Each row is a point. To make a cloud, some directions were put in groups of two or more. Within a group, all points are equally far from the middle, so they leave a hole (a ring in 2 directions, a hollow ball in 3). The other directions are filled evenly. Then the cloud was stretched, turned, moved and blurred a little. Count the holes, and give their numbers of directions, smallest first.

Cloud, 14 rows:
[[ 39 -34]
 [-22  39]
 [-40  18]
 [ 43  17]
 [-30  32]
 [-16 -53]
 [-39  19]
 [ 19 -52]
 [ 21 -51]
 [-27 -46]
 [ 33  32]
 [-42  13]
 [-32 -41]
 [ 14 -54]]
Holes: 1 (2)

Cloud (19 x 3):
[[-53 -14  -7]
 [ 22  42  16]
 [ 51  10 -37]
 [-22  19 -57]
 [ -2  19  43]
 [-11  11 -66]
 [-28  29 -46]
 [ 66  34 -27]
 [ -9  29  29]
 [-36  -7 -32]
 [ 18   9 -73]
 [ -4   0  65]
 [-12  -9 -48]
 [ 28  -3 -49]
 [ 10   9 -74]
 [-20  48 -40]
 [-43  13  -7]
 [ 35 -11  25]
 [ 53  53 -12]]
Holes: 1 (2)

Cloud:
[[-41  40  29]
 [-56  34  21]
 [ 36 -33 -20]
 [ 16  38  34]
 [-10  -6  50]
 [-71  20   0]
 [-72 -13  31]
 [  6 -54  10]
 [-39  21  45]
 [ 28 -45 -11]
 [-15  51  16]
 [ -3  40 -21]
 [-51 -56   6]
 [ 20  47   1]
 [-70 -45  -6]
 [-40  26  43]
 [-18  36 -23]
 [-17  51  15]
 [-12   9  51]
 [ 24 -22  34]]
Holes: 1 (3)

Cloud (27 x 4):
[[ 17  46 -40  51]
 [ 11   1 -25  94]
 [ 32  21  19  74]
 [ 28 -17 -63  20]
 [ -8  36 -37  -6]
 [-26   5 -41  -9]
 [  7  55   1  10]
 [  0  53   2  65]
 [-38  50 -23  21]
 [-25  -4 -53  46]
 [-34  53   7  54]
 [  3 -48  -3 -17]
 [  5  11 -55  66]
 [-65  23  -2  35]
 [  4 -32 -44  -9]
 [-33  16  14  86]
 [-20  47  17   8]
 [ 10  45 -46  39]
 [ 37 -39 -27 -18]
 [ 62  -9 -51  18]
 [-20   9 -55  45]
 [ 47 -55 -41  31]
 [  2 -35  37   7]
 [  0  36  15  -9]
 [-10   0 -14 -29]
 [ 31  -6 -30 -25]
 [-11 -19 -29 -22]]
Holes: 1 (4)

Cloud (46 x 6):
[[ -5  42 -31  -7 -33  -2]
 [-12 -48  45  -5 -69  19]
 [ 64 -13   8   5  57 -43]
 [ 38 -62 -23 -59  51 -10]
 [-27  16  30 -10   2 -27]
 [ -4 -86 -32 -48  36   6]
 [-14 -53  43 -27  16  -7]
 [-17  37  -3 -14  18 -24]
 [ -6   7   7   0 -20 -40]
 [-30 -23  21 -16  25  -4]
 [ 45 -89  30 -36  43   3]
 [-23 -23  22 -57  39  31]
 [ 60 -20  54  20  33 -47]
 [-14 -74  41 -11 -26 -31]
 [-55 -24 -43 -65  35  37]
 [ 68 -74  10 -44  54  -2]
 [ 77  14  48  -1  18 -25]
 [-26 -18   9  23 -39  29]
 [ -9  50 -50 -29 -15  37]
 [-67 -26 -25 -42 -26  34]
 [ -4 -38 -30 -74  28   7]
 [ -6  58  -3 -15  53 -10]
 [ 26  65  61  15 -20  -2]
 [ 61  26  32 -10  41 -19]
 [ 55   2  44  19  39 -34]
 [-37  11  29  -1 -47 -27]
 [-13  70 -36  12 -22  14]
 [-14 -33   0   8  29 -21]
 [ 46 -32 -14 -56  58 -10]
 [ 21 -59  17  34 -11  22]
 [ 27 -35 -18 -31 -43  -3]
 [ 20  70  60   1  14  -3]
 [ 27 -52  45   9  26  13]
 [ 22  -8  -1 -36 -23  35]
 [ 25 -37  46  19  32   3]
 [-55  24  19   6 -57  -1]
 [-21 -79   7 -22  -1 -10]
 [ 23  79  17   8   1  14]
 [-56  -2  -5 -33  39  25]
 [  3  46   5  -3  55 -13]
 [-48 -37  -7 -69 -24  22]
 [  5 -11  -8 -29  24  60]
 [-18 -60 -18 -40 -42  20]
 [-34 -25  10 -25 -54  41]
 [  4  34  -7  -8 -48 -11]
 [ 46 -32  24 -43  -4 -55]]
Holes: 2 (2, 2)

Cloud (56 x 6):
[[-16  -5 -49  19 -33 -43]
 [ 16 -57 -77  23   5 -17]
 [-27   5 -29 -28 -63  27]
 [-14 -36  15 -57   3 -33]
 [-16  72  48 -31 -16  20]
 [ 69 -25 -27 -13  -9  12]
 [-66  36  45 -36  -2 -31]
 [ 28  37  21 -36  34 -30]
 [ 26 -48 -26  43   8  19]
 [  0  32 -31   1  -2 -62]
 [ 11  39 -57   2 -32  21]
 [-29  69   9 -82 -37 -27]
 [-24  52  19 -72 -46 -55]
 [  0  37  29 -49  22  41]
 [-11 -43  15   2 -32 -17]
 [  4  -4 -72  30 -27  26]
 [ 25  14 -61 -54  32  14]
 [ -2 -13 -46  11  52 -11]
 [ 24   4  28 -65  26  -8]
 [ -5  53 -30 -54 -42 -31]
 [-42   3 -18 -10 -61   9]
 [-10  58  41 -57 -53  -4]
 [  3  65   1  -3  21  31]
 [ 20  49  43 -38 -30 -26]
 [-19 -20  24  -9 -49 -45]
 [-24 -44 -20 -46  -2 -31]
 [ 53  25 -23  -3 -20  -6]
 [-47  52 -33  -2   6  -1]
 [ 54 -12 -52 -27  34  38]
 [  8 -12 -55  23 -24 -50]
 [-74  56  25 -42 -14   2]
 [-52  46 -33 -12  12   2]
 [ 10 -43 -66   6  38 -16]
 [-31  43 -44  -5 -45  13]
 [ -5   1 -55 -36 -55  28]
 [ 29 -55 -55  45  18   7]
 [  7 -42   1 -51 -38 -38]
 [ -2  31 -27  49  -7   0]
 [-27 -15  25   0 -50 -32]
 [ 33  58 -23 -15  -5  -8]
 [-36  60  -7 -50 -60   7]
 [-32 -41 -24 -38   0 -23]
 [ -8  31  23  39  -6 -18]
 [ 37  52  -5 -16   3 -31]
 [ -5   1   4 -91  -7  22]
 [ 14  62 -35 -39   3 -21]
 [-52  35 -26 -12  11 -29]
 [-38  17  43 -19  23   6]
 [ 26 -18 -65 -38 -41 -27]
 [ 15   7 -69 -27  32  50]
 [ -4  -9 -35 -81   7 -25]
 [ 45   2   9 -24 -36   6]
 [  5   0 -48  -2 -33 -60]
 [ 53 -17 -68 -28  28  35]
 [ 50 -58 -56  11  29 -22]
 [  3  45  30 -48  23  36]]
Holes: 3 (2, 2, 2)
